Every row gives one point. The ring and each string are closed loops that go straight from each point to the next, and from the last back to the first. Before rounding, they use only three directions, however many columns there are. How many times does the string pass through the ring? Passing back the other way cancels.
In the rows, 128 means zero.

Ring (9 x 3):
[[165  83  85]
 [173 113  98]
 [165 132 114]
 [151 136 134]
 [135 117 155]
 [122  91 154]
 [115  74 135]
 [119  65 105]
 [137  66  89]]
String (18 x 3):
[[137 164 136]
 [133 141 119]
 [139 111 116]
 [172 107 134]
 [184 149 111]
 [170 140  92]
 [141 118  98]
 [155 100 111]
 [158  99 108]
 [148 112  92]
 [168 123  76]
 [170 127  86]
 [169 144  89]
 [174 146 108]
 [149 147 112]
 [139 109 116]
 [160 109 137]
 [168 134 157]]
Times through: 2

Ring (6 x 4):
[[148 146 155  86]
 [114 155 134 102]
 [ 90 128 106 147]
 [100  96 116 175]
 [130  77 142 174]
 [160 102 155 123]]
String (28 x 4):
[[119 120 139 136]
 [105 128 139 138]
 [122 121 140 132]
 [111 135 105 123]
 [116 136 149 122]
 [112 156 155 104]
 [113 174 141  83]
 [118 159 114  92]
 [124 138 122 110]
 [130 134 150 113]
 [129 130 141 117]
 [126 149 112  96]
 [125 132 117 116]
 [133 130 165 117]
 [134 158 181  88]
 [121 179 149  72]
 [113 157 111  97]
 [102 169 108  93]
 [ 91 172 122 100]
 [ 86 161  85 112]
 [ 78 155 108 128]
 [ 85 139 133 143]
 [ 73 141  88 146]
 [ 78 131 110 155]
 [ 90 122 131 156]
 [ 70 127 105 164]
 [ 70 135  65 151]
 [102 128  99 137]]
Times through: 2
String (18 x 4):
[[137 131 136 109]
 [145 131 171 107]
 [146 133 169 103]
 [149 128 178 107]
 [171 143 174  73]
 [166 136 134  80]
 [149 121 124 108]
 [141 111 152 129]
 [165  89 194 139]
 [171  73 185 150]
 [162  76 150 151]
 [141  99 114 137]
 [137 107 138 135]
 [165  89 190 138]
 [177  97 175 117]
 [175 110 193 108]
 [177 136 153  73]
 [151 141 129  86]]
Times through: 3

Ring (6 x 8):
[[173 109 118 141 133 147 139 142]
 [172 133  96 131 113 151 122 152]
 [138 151  74 124  91 142 130 132]
 [ 97 127  67 128 103 127 154 103]
 [111 108 102 141 122 127 170  97]
 [146 105 128 147 133 136 165 114]]
String (21 x 8):
[[162  79 112 143 154 143 141 140]
 [166  75  98 139 157 146 128 151]
 [146  92  80 132 138 142 129 142]
 [155 131 107 136 112 143 142 131]
 [181 157 128 138  98 151 140 139]
 [153 132  95 132 110 144 135 136]
 [136 116  61 124 117 141 121 141]
 [135 132  52 119 103 143 115 144]
 [138 169  60 117  76 144 119 138]
 [106 150  37 114  83 135 124 125]
 [101 119  47 122 107 131 136 118]
 [106 114  60 126 114 130 143 115]
 [ 70  97  34 122 119 120 147 101]
 [ 67 111  57 129 109 117 167  84]
 [ 94 122  93 138 109 123 176  86]
 [ 74  86  81 139 132 116 180  79]
 [ 90  72  74 137 144 122 163  99]
 [124 102  90 136 128 133 151 117]
 [150 131 121 141 112 140 157 119]
 [140 105 105 140 130 137 152 121]
 [142  82 100 141 148 137 147 128]]
Times through: 0
String (21 x 8):
[[160 102 159 157 140 137 178 110]
 [165 118 154 153 128 140 172 115]
 [166 136 148 149 114 142 166 117]
 [163 119 160 155 128 139 177 110]
 [145 102 148 155 137 133 181 102]
 [145 122 148 152 121 134 181 100]
 [153 147 145 147 103 138 173 106]
 [135 126 108 139 113 136 158 113]
 [102  91  68 132 131 127 150 111]
 [ 70  82  53 131 132 117 162  91]
 [ 67  97  57 130 120 116 167  85]
 [ 89 133  87 135  98 122 175  83]
 [ 76 121  72 132 104 119 173  82]
 [ 51  88  41 127 124 112 166  81]
 [ 88  95  63 131 125 123 157 100]
 [114 106  81 134 122 130 152 112]
 [130 123 104 138 114 134 158 111]
 [138 133 129 145 110 134 172 103]
 [138 122 103 137 116 137 151 120]
 [116  81  89 139 143 129 157 112]
 [132  82 119 148 148 131 168 109]]
Times through: 1

Ring (6 x 9):
[[107 109 158 159 128 161 160 119  98]
 [115 150 142 169 123 203 154 127  68]
 [116 162 119 136 118 168 133 129  93]
 [112 139 117  89 122  88 114 131 147]
 [106 108 123  76 121  50 116 120 176]
 [100  83 144 113 122  82 143 106 156]]
String (22 x 9):
[[118 152 133 105 134 119 119 150 121]
 [116 153 107  72 122  77 102 139 154]
 [109 132 103  71 113  60 108 119 170]
 [105 117 111  87 112  70 120 109 165]
 [106 116 122 106 115  95 131 111 147]
 [105 111 123 104 115  89 131 109 152]
 [106 108 138 108 125  93 133 121 145]
 [109 110 150 118 133 108 137 131 132]
 [106 109 138 119 122 108 139 116 137]
 [ 99  89 132 116 113  89 144  96 154]
 [105 107 139 124 121 113 142 114 133]
 [110 114 160 134 137 132 144 137 114]
 [102  81 161 126 131  98 150 117 142]
 [ 90  47 135  96 110  33 145  78 197]
 [ 96  77 124  92 109  49 135  89 184]
 [103 104 126 103 116  83 132 107 156]
 [110 120 141 115 129 110 133 131 131]
 [109 112 133  68 133  42 110 138 176]
 [108 121 109  57 119  33 102 124 187]
 [107 129 100  72 110  59 109 112 172]
 [108 129 115 102 114  99 125 115 144]
 [115 140 141 119 133 130 129 143 115]]
Times through: 3

Ring (6 x 11):
[[174 137 151 102 123 106 106 165 117 153 163]
 [122 155 147 108 118 136 147 168 128 112 162]
 [ 66 129 128 119  93 127 167 119 126 100 133]
 [ 70 110 122 121  89 113 157  89 123 114 120]
 [137 105 129 118 115 105 118  70 129 154 121]
 [181 117 143 108 125  98  96 116 121 169 144]]
String (23 x 11):
[[106 118 131 116 101 111 139 109 122 129 132]
 [102 134 132 122 120 143 155  88 144 114 131]
 [ 60 127 125 124  98 136 173  93 135  97 125]
 [ 13 114 118 119  58 107 185 129 108  83 125]
 [ 37 141 128 119  86 140 189 137 127  76 139]
 [ 63 128 132 111  78 109 162 159 109 100 145]
 [ 94 124 135 109  88 103 144 151 110 119 145]
 [126 144 141 115 126 140 144 120 139 121 145]
 [122 166 146 117 140 170 161 127 154 103 153]
 [ 83 161 143 111 107 147 172 174 130  87 161]
 [ 72 136 136 108  82 112 161 176 109 100 153]
 [ 85 126 134 110  86 106 150 153 110 114 145]
 [116 133 137 114 114 126 142 122 130 124 142]
 [ 95 152 136 122 127 163 169 104 152  98 139]
 [ 59 138 127 125 106 151 181  94 143  89 128]
 [ 19  94 112 121  55  92 172  99 105 100 112]
 [ 52  89 116 117  61  78 149 103 100 122 115]
 [ 95 109 127 116  92 102 140 103 117 129 127]
 [122 136 135 122 131 146 146  83 148 124 132]
 [105 121 127 125 120 137 148  60 145 125 119]
 [ 77  93 115 127  92 106 147  46 127 130 103]
 [ 76  88 117 119  76  85 139  80 109 134 111]
 [102 109 129 114  93  99 135 110 115 133 130]]
Times through: 4

Ring (9 x 14):
[[181 152 147 126 180 131 169 139 153  96 121 114 138  94]
 [181 166 130 140 167 106 175 136 160  92 126  84 138 104]
 [154 162 120 151 146  94 161 142 149  96 127  74 134 131]
 [124 152 121 152 130  95 141 148 133 104 125  83 132 151]
 [ 83 131 137 142 116 113 110 160 105 117 117 118 132 166]
 [ 72 117 151 131 120 131  97 164  94 123 112 145 132 164]
 [ 80 106 162 122 136 151  97 164  92 123 110 165 131 154]
 [120 110 166 116 164 162 120 157 109 113 113 166 132 128]
 [157 129 160 118 179 152 147 147 133 103 117 144 135 106]]
String (25 x 14):
[[ 90 137 165 116 125 130 111 159 105 125 106 151 143 127]
 [119 137 152 127 143 129 129 153 120 113 115 132 137 129]
 [ 88 118 174 110 138 152 103 162  97 126 105 173 139 130]
 [ 87  99 181 105 150 173  96 165  89 125 105 193 134 134]
 [101  70 167 119 174 191  98 166  88 113 116 190 119 161]
 [122 103 151 130 166 158 121 157 111 107 120 150 124 149]
 [128 135 149 128 151 131 134 151 124 109 117 129 135 128]
 [130 150 167 111 148 131 137 149 127 116 108 143 146  98]
 [129 120 176 106 168 164 126 154 115 115 109 173 138 107]
 [121  87 171 113 180 186 113 160 101 111 114 185 125 136]
 [114  91 160 123 170 172 112 160 102 110 117 169 124 149]
 [116 114 152 128 156 148 121 156 111 110 117 146 129 143]
 [ 91  79 154 130 159 172  97 166  89 113 118 170 118 175]
 [ 66  75 161 126 144 173  81 171  76 122 113 183 120 181]
 [ 55  99 169 118 123 155  81 170  77 131 106 179 132 163]
 [ 80 134 164 117 120 130 105 161 100 127 106 152 142 135]
 [ 84 138 159 122 119 123 109 159 104 125 108 143 142 136]
 [ 65 131 153 128 108 120  97 163  95 127 109 141 138 156]
 [ 46 104 134 148 105 124  82 170  81 123 118 133 123 203]
 [ 67 102 128 153 120 126  94 166  91 115 123 125 119 201]
 [113 131 142 136 140 125 126 154 118 110 119 123 132 146]
 [ 96 146 151 127 121 115 119 156 113 120 111 128 141 134]
 [ 77 142 155 125 110 114 107 160 103 126 108 135 142 142]
 [ 49 111 150 133 106 129  83 169  82 128 111 149 131 180]
 [ 57 123 163 120 109 132  89 166  87 132 105 159 139 153]]
Times through: 2
String (35 x 14):
[[171 154 106 163 160  96 169 139 156  86 136  60 126 144]
 [145 144 123 150 151 109 150 146 139  97 128  89 129 143]
 [133 149 140 135 144 114 142 148 132 107 119 109 137 126]
 [133 167 142 131 133 100 147 146 137 110 115 102 144 113]
 [124 167 120 152 121  82 145 146 137 106 123  74 138 143]
 [104 140  99 174 116  83 129 153 124 101 133  64 122 193]
 [ 98 128 112 163 123 101 121 156 115 105 129  87 122 188]
 [104 122 125 152 134 117 120 156 114 107 125 106 124 175]
 [119 138 143 134 140 121 131 152 122 110 118 120 135 137]
 [108 126 138 140 138 124 122 156 114 110 120 121 129 156]
 [109 141 148 129 132 120 125 154 118 115 114 126 138 134]
 [ 72 145 160 121 105 114 104 161 101 130 105 141 145 137]
 [ 48 121 160 123 102 128  84 168  83 133 105 157 138 162]
 [ 42  83 150 136 119 152  71 174  70 126 114 166 121 200]
 [ 66  87 150 135 134 154  86 169  81 120 116 161 121 186]
 [ 70  85 154 131 139 160  87 169  82 120 115 167 121 182]
 [ 62  80 166 121 139 171  79 172  74 125 110 187 124 175]
 [ 63  71 173 116 147 184  76 173  71 126 109 201 123 172]
 [ 91  78 159 127 161 176  96 166  88 114 117 176 119 170]
 [113 100 151 130 161 158 116 159 106 109 119 152 124 154]
 [126 133 152 126 151 134 132 152 122 110 116 134 136 127]
 [129 144 171 108 151 139 134 151 123 117 107 152 146  97]
 [140 130 178 103 170 160 135 151 122 114 108 168 142  93]
 [155 107 165 115 192 174 139 151 124 102 118 163 129 114]
 [162 101 150 129 197 170 143 150 128  95 125 147 122 132]
 [146 120 143 134 171 144 141 150 128 100 123 128 127 135]
 [171 125 145 131 188 149 156 144 140  94 125 127 128 118]
 [165 122 136 139 183 143 153 146 138  93 128 118 125 132]
 [141 139 144 132 157 128 143 148 132 104 120 119 134 125]
 [157 166 153 121 155 116 159 142 146 106 114 115 146  90]
 [194 182 146 124 171 108 185 132 168  96 119  94 148  70]
 [209 173 127 141 182 106 193 130 175  85 129  74 138  90]
 [193 154 116 153 179 109 180 135 164  83 134  72 129 122]
 [209 175 108 158 176  90 197 129 179  79 136  48 133 110]
 [189 174 111 156 163  87 185 133 170  85 133  54 134 117]]
Times through: 4

Ring (9 x 14):
[[107 154 146 172  76 152 123  71 130  92 128 109 128 126]
 [ 83 105 136 155  76 170 146 102 149  98 114 121 138 106]
 [ 89  69 123 124 101 152 151 153 143 120 113 128 140 100]
 [ 97  63 118 113 116 136 155 171 134 129 121 129 141 102]
 [115  81 116 111 134 105 156 175 112 136 145 124 142 115]
 [145 124 122 119 142  79 134 157  88 136 161 113 131 135]
 [174 169 133 131 136  70  95 129  74 132 161 102 113 153]
 [174 185 139 142 123  81  82 107  78 123 155  98 108 155]
 [137 177 146 165  91 125 101  74 107 101 139 102 117 141]]
String (29 x 14):
[[137 137 130 136 120 101 125 128 100 122 150 111 128 134]
 [164 155 132 127 130  84  95 134  85 131 149 105 114 145]
 [180 178 137 132 130  76  77 121  75 131 152  99 105 154]
 [137 140 133 138 113 110 114 121 105 120 140 110 123 133]
 [128 161 140 160  99 119 122  89 108 104 147 106 127 136]
 [134 198 153 183  80 130 102  47 108  89 145  98 118 145]
 [124 194 155 188  69 146 102  39 119  84 135 100 118 140]
 [125 167 147 167  80 142 103  72 120  97 127 105 118 133]
 [127 139 137 145 100 127 114 109 115 112 131 111 123 128]
 [114 137 138 155  93 136 128  99 122 105 134 112 130 125]
 [ 94 153 147 182  68 161 137  59 136  84 131 110 135 122]
 [ 99 149 144 175  77 151 139  70 131  89 136 111 135 124]
 [120 142 138 153  97 130 124 101 117 107 136 111 128 128]
 [144 164 142 150 100 119  94  97 105 112 133 105 114 138]
 [169 198 148 156 102 104  68  80  90 111 139  96 102 153]
 [179 214 149 160 109  88  67  75  77 112 153  92 101 162]
 [222 228 145 136 137  50  33 103  49 134 159  86  85 177]
 [186 178 135 128 136  68  76 128  70 135 155  99 105 156]
 [135 132 131 134 117 109 120 130 105 123 141 112 125 131]
 [135 135 129 136 122 100 130 130 100 122 152 111 130 133]
 [140 132 122 129 141  75 147 147  85 130 173 111 137 138]
 [141 116 117 116 151  69 150 168  84 139 172 115 139 134]
 [148 106 115 104 154  70 138 183  85 146 162 116 133 132]
 [138 113 122 117 133  94 129 159  99 135 146 116 129 128]
 [133 115 124 122 128 101 130 151 103 130 145 116 130 127]
 [146 113 121 110 140  86 122 168  94 140 147 115 126 131]
 [142 108 115 110 154  68 149 177  84 143 170 116 138 133]
 [144 124 118 120 151  65 150 162  80 137 178 113 139 138]
 [146 139 126 130 137  79 133 141  86 129 167 110 131 140]]
Times through: 1

Ring (8 x 14):
[[131 153 111 111 135 149 145 124 146 101 113  97 118  98]
 [165 133 104  87 135 150 150 125 155 100 138 112 119  75]
 [188 101 103  68 130 139 141 125 159 115 159 131 115  66]
 [173  94 116  84 121 124 114 116 146 143 151 146 122  96]
 [141 106 127 110 117 117  98 111 133 157 129 142 125 127]
 [ 90 122 133 138 120 112  90 115 122 162  95 116 114 160]
 [ 60 140 128 148 129 117 103 124 122 148  74  85  99 166]
 [ 79 156 120 139 134 134 125 126 131 122  81  79 106 140]]
String (22 x 14):
[[168 145  95  80 143 162 170 132 163  77 138  96 112  57]
 [187 143 103  81 134 160 158 120 160  88 148 122 132  59]
 [150 137 118 107 126 140 127 115 143 121 127 125 131 102]
 [161 110 106  83 131 135 135 126 152 119 141 119 109  85]
 [181  80  96  58 134 129 140 135 161 122 161 121  94  67]
 [223  60  95  36 128 129 139 129 168 126 191 150 105  45]
 [176 125 122  99 119 138 119 106 143 130 144 151 144  96]
 [139 128 121 111 124 132 118 115 139 132 122 124 125 114]
 [150  80 115  87 123 112 107 124 142 155 141 133 103 111]
 [144  87 128 104 114 108  89 112 132 170 135 150 121 131]
 [130 123 141 132 110 116  83  99 122 167 117 154 145 149]
 [124 132 127 123 122 128 109 113 132 141 112 124 127 130]
 [ 93 109 123 123 126 111 101 126 129 155 101 103  96 147]
 [ 30 115 135 158 124  94  77 127 111 180  63  84  84 198]
 [ 46 146 138 165 123 112  89 117 113 160  63  91 108 186]
 [118 144 126 128 124 133 115 114 133 132 106 116 127 130]
 [ 83 131 119 129 132 122 115 129 132 137  90  86  96 142]
 [ 44 142 116 143 139 122 121 139 128 131  65  54  77 157]
 [ 61 178 121 152 137 141 130 126 129 112  66  66 107 147]
 [108 180 124 140 131 151 133 114 134 106  91  98 135 124]
 [126 148 118 118 130 141 130 119 140 116 110 107 123 113]
 [126 127 107 101 136 137 138 131 147 114 117  94 100 102]]
Times through: 5
String (26 x 14):
[[112 185 120 136 134 156 142 116 138  96  93  93 134 115]
 [ 66 162 115 140 140 137 134 133 133 112  73  62  95 139]
 [ 58 142 118 139 137 124 120 135 130 131  74  65  85 151]
 [105 129 119 121 129 126 117 124 135 134 103 100 106 130]
 [101 151 130 140 123 130 109 112 127 137  94 111 128 144]
 [ 44 143 137 164 124 110  88 119 113 162  63  89 104 187]
 [ 23 113 132 157 127  93  80 132 112 178  59  74  75 198]
 [ 59 138 140 160 120 110  83 114 113 166  73 104 114 183]
 [113 145 131 135 121 130 107 110 128 140 102 121 132 139]
 [110 124 121 119 127 124 113 122 134 139 107 107 109 130]
 [ 24 116 128 153 130  97  89 135 115 169  59  67  71 191]
 [ 26 135 129 159 131 107  95 132 116 158  56  66  81 187]
 [ 67 123 117 130 135 116 114 135 130 141  83  74  82 150]
 [103 140 121 127 129 131 119 122 134 130  99  99 112 131]
 [110 153 122 129 129 138 124 118 135 121 100 103 123 126]
 [107 141 111 115 137 138 136 130 142 113 102  85 101 115]
 [127 155 102 104 143 154 159 133 152  87 111  79 106  88]
 [162 157 103  94 138 162 161 124 157  83 130 103 125  70]
 [162 153 117 106 128 152 138 112 147 105 130 126 141  90]
 [138 132 118 109 127 136 125 118 141 125 121 118 122 109]
 [162 111  99  76 137 140 148 133 158 107 143 107 101  74]
 [193 119  94  62 138 154 163 130 167  89 159 115 113  47]
 [189 140 103  79 134 159 158 120 161  89 150 123 132  57]
 [175 126  91  68 143 155 168 136 166  84 147  99 103  52]
 [138 131 108  99 134 140 139 127 148 112 123 103 109  96]
 [133 144 119 116 128 140 127 117 140 120 115 114 126 111]]
Times through: 0
